Each row of a before or after table is a point. One or more steps were done to the points. Then noise was added and the rows were shuffled. The steps act on how far a point lies along the listed directions, d1 being the first. Write out the steps. A step turns or swaps two directions, mirrors them in a line or flattens them onto one, adds a multiple of one to another, or multiplies one. Angles are multiples of 10 degrees, from the lower direction toward the higher: turns from -170 to 170, lines from 10 to 170 but not 90. Use the fewest steps. Two steps may share a direction if one is a turn and the other turns, adds or multiplies; they go together, in the order done. Otherwise the lowest direction goes first.

Directions:
(1): [-33   3  40]
(2): [-40  -5 -33]
Before:
[[ 42   9   0]
 [ 65   4  47]
 [ -5 -12  42]
 [ 31  16  18]
 [-10   2 -29]
 [ 31 -17 -43]
 [  4   3  -2]
 [ 71  11  35]
 [ 53  -4 -31]
 [ -8  -4 -25]
 [ 18  -2  35]
 [ 10  -4   3]
 [ 40   0 -42]
 [ 26  -1  72]]
After, 14 rows:
[[  8  -2  38]
 [ -4   3   0]
 [-32  10  26]
 [-20   5  77]
 [-52 -17 -14]
 [-33  11  72]
 [-11   3 -30]
 [ 28  -1  74]
 [ -6  -4   8]
 [-12  16  34]
 [-58   0  -8]
 [ -9  -4 -24]
 [ 30 -13  28]
 [-60  -4  10]]
Steps: mirror d1 and d2 in the line at 120 degrees

Directions:
(1): [-21   1  18  73  33  -4   4   2]
(2): [-16  33 -27   9  -5  16 -52 -44]
(3): [-30  24  52  -4 -36  35  -6  20]
(4): [ 11  21 -42  34 -51   0  22  23]
(5): [ 51   9  31  14 -14  12  23 -49]
(6): [ 38 -39   8  19 -13  13 -53  25]
Before (11 x 8):
[[ 16  19  12  12 -33  49 -51 -17]
 [ -7  27 -14  34  32 -13  48  59]
 [  6  14  -6 -33 -39  16  -9 -31]
 [ -8 -27   0  41  78 -42  23   6]
 [  3   0  24 -14 -13   2 -23  17]
 [ -8 -25 -36 -28  -2 -10 -42  31]
 [ 19   8  15 -22 -37  27 -60 -40]
 [ 37 -22 -27  19  19 -37  50   1]
 [ 10 -29 -57  59  33 -45  22  11]
 [ 67 -14  53  46 -25  27   4 -19]
 [ 31 -23 -16 -32   5 -14 -35   5]]
After, 11 rows:
[[ 13 -28  11 -44  26  -5 -37 -18]
 [-10  21 -27 -14 -55  17 -54  -3]
 [ 41 -28 -25  19  21 -37  46  -1]
 [ 23   5 -14  58 -56  13  12  41]
 [-10 -25 -11  45  71 -44  18  21]
 [ 26 -18 -22 -34   3 -18 -30   7]
 [  4  27  -4  13 -40  46 -43  -6]
 [ -2   4  20 -15 -15  -2 -16  18]
 [ 29  11  42  19  62  -2  44   5]
 [ 32 -38 -10  45  61 -40  22 -36]
 [  1  18 -18 -29 -47  16 -15 -16]]
Steps: swap d4 and d5; multiply d6 by 0.7

Directions:
(1): [ 59  -6 -21  12  60  36 -33   0  24  -8   1   8]
(2): [-13  42 -37 -37 -12  -7 -28 -31  24 -43 -40 -15]
(3): [ 19 -15 -20 -26  -7  48  69 -29  -9  14 -31   1]
(4): [ -8 -53  10 -14  12 -26  26 -23  46 -50  26  16]
(5): [ 14  22 -52  -8  36 -49  35  11 -34  -6  30 -15]
Before:
[[ 33 -47  37  21  45 -60 -39  21  42 -41  58  13]
 [-18  31 -26   1  -5 -22  23  21 -27  11  25 -24]
 [-57 -43  50 -23 -51 -30  13 -21  12 -12  12  15]
 [ 18  -9 -14 -17 -32  70 -16 -20   9  -9 -48  -2]
 [-32  40 -35   3  -7 -51  54   6 -63  26  21 -29]
 [ -6  29 -25  -6  56 -14 -49  -6  17 -14   9  -7]
 [ 13 -15  11 -13  -3  48  -8 -12  40   4 -20  11]
 [-11 -13  34  39   6 -20 -71  14  -9  20  20  -4]]
After (8 x 12):
[[-24  55  45  14 -56 -32 -78  35 -26  25 -18 -23]
 [-55   3   8 -11 -35 -55 -30 -25  -2 -19  -4 -18]
 [-17 -63  51  14 -27  49  58 -26  12  25  -3  16]
 [-13  38 -33 -42 -36  14  33 -21 -50  31 -41 -16]
 [-34  -4  28  20  28 -34 -22  23 -11  20  43   3]
 [ 22  31 -42 -15  33 -11 -17   6  12  -8   4  -9]
 [-18 -35  29   8 -23  30  32   3  16  12  15   4]
 [ 45  -8 -65  -8  42  -8   0   4  -5 -38  21 -11]]
Steps: turn d1 and d3 by -60 degrees; turn d2 and d5 by 130 degrees; multiply d4 by -1

Directions:
(1): [-35 -53  19  23  -3   9 -39   6 -19   7  81  25   4   8  30   5 -19 -26
  30 -29]
(2): [-10 -40  26  33 -25 -31  -9 -28  -1 -36 -19 -19 -67 -32  10  27 -31  41
 -32  -4]
Before:
[[-16 -22   3   9   5   2 -26  12 -22  15  33   9  23  18  14 -11  -6 -19
    8 -11]
 [ 20  22 -17 -20  20   5  10  -1   0   3  -4   6   9  10 -10   2   9  -8
   -1   5]
 [ -9  -7 -10   8   1  10 -17   6  -1  -1  24   6  16   7  12 -10   3 -18
    9  -4]
 [-24 -37   2  14   1  10 -31  10 -21  -1  65  15  20  16  30   5 -20 -38
   27 -29]
 [-22 -46  11  32  -5   3 -32   8 -24  -3  41  18 -23  -4  27  17 -22 -12
   11 -31]
 [ 18  28 -10  -6   3  11   5  -9  21   1 -20  -5  13   7  -8   1  14  -3
  -10  18]
 [-13 -26   9  36 -21 -15   2 -14  12 -22 -15 -14 -44 -32  -6  17 -18  27
  -34  -6]
 [-23 -38  22  16   9   8 -24   9 -10  -4  57  11   5  11  16   4 -17 -31
   18 -19]
 [-12 -20   3   5   5   6 -15   6 -10   4  25   4 -17 -16  10   6 -10   1
    4 -10]
 [ -2  -2  -4   5   2  15  -9   3  12   3  17  14  16   8  17  -3   7 -20
   13   0]
 [  1  18 -12 -25  12  12   3  32 -11  22  24   4  38  12 -19 -16  12 -33
   21 -14]
 [-37 -13 -12  -2   5  42 -26  39 -19  27  95  14  54  27  13 -13   3 -53
   60 -17]
 [-23 -50  22  19 -12   3 -22   7 -18   9  53  12 -15   3  24   8 -22  -4
   11 -31]
 [ -1  45 -22 -33  20  25   3  27   6  25  -9   4  52  27 -14 -33  32 -15
   18  -4]]
After, 14 rows:
[[  3  -2  -5  11   0   3  -1   9  -8  -2 -16   3 -20  -5   3   6  -5   1
   -7  -9]
 [  0   3   6  -2  12   3   1   6   1  -3   6  -5   9   9  -4  -2   2 -20
    3   0]
 [ -3   3  -6  -3   9   0  -9  12 -15  13   0  -2  26  17   2 -13   3 -11
    0   3]
 [  0  -1  -6  -3   9   5  -1   7  -4   4   2  -3 -16 -17   0   3  -1   6
   -4   0]
 [ -9  35 -31 -23   9  37   6  37  -2  29  38  -3  61  25 -11 -20  20 -41
   42   4]
 [  2   8 -12  -5   6   9   2  10  -5  -2   8  -4  26  14   6  -3  -2 -23
    8  -4]
 [  1   9 -15   0   3  12  -9   4   3  -1   5   0  20   5   5  -9   7 -14
    6   3]
 [  0  19 -14 -27  14  10   7  33 -10  23  21   4  38  11 -18 -16  11 -35
   21 -15]
 [-11 -22   8  36 -22 -17   4 -14  14 -24 -18 -12 -45 -31  -9  16 -18  28
  -37  -6]
 [  3   9  -7   0   1  11  -3   4  17   4   3  10  17   6  12  -5  11 -16
   11   4]
 [-10  23 -12 -24  18  25 -11  28  -1  27  16   9  48  26  -3 -29  25 -20
   29 -16]
 [  4   9  -6   3  -1   8  -9  -7  14   0   5   1  12   8   5   4   7  -7
   -2   9]
 [ 13   8 -12 -14  22   9   2  -2  -6   2  14  11   7  11  -3   2   6 -12
    2  -3]
 [  0  -8   4  -2  -7  -1   8   9  -3  10  -4  -2  -7   2   1   1  -3  11
   -5 -10]]
Steps: flatten d1 and d2 onto the line at 100 degrees
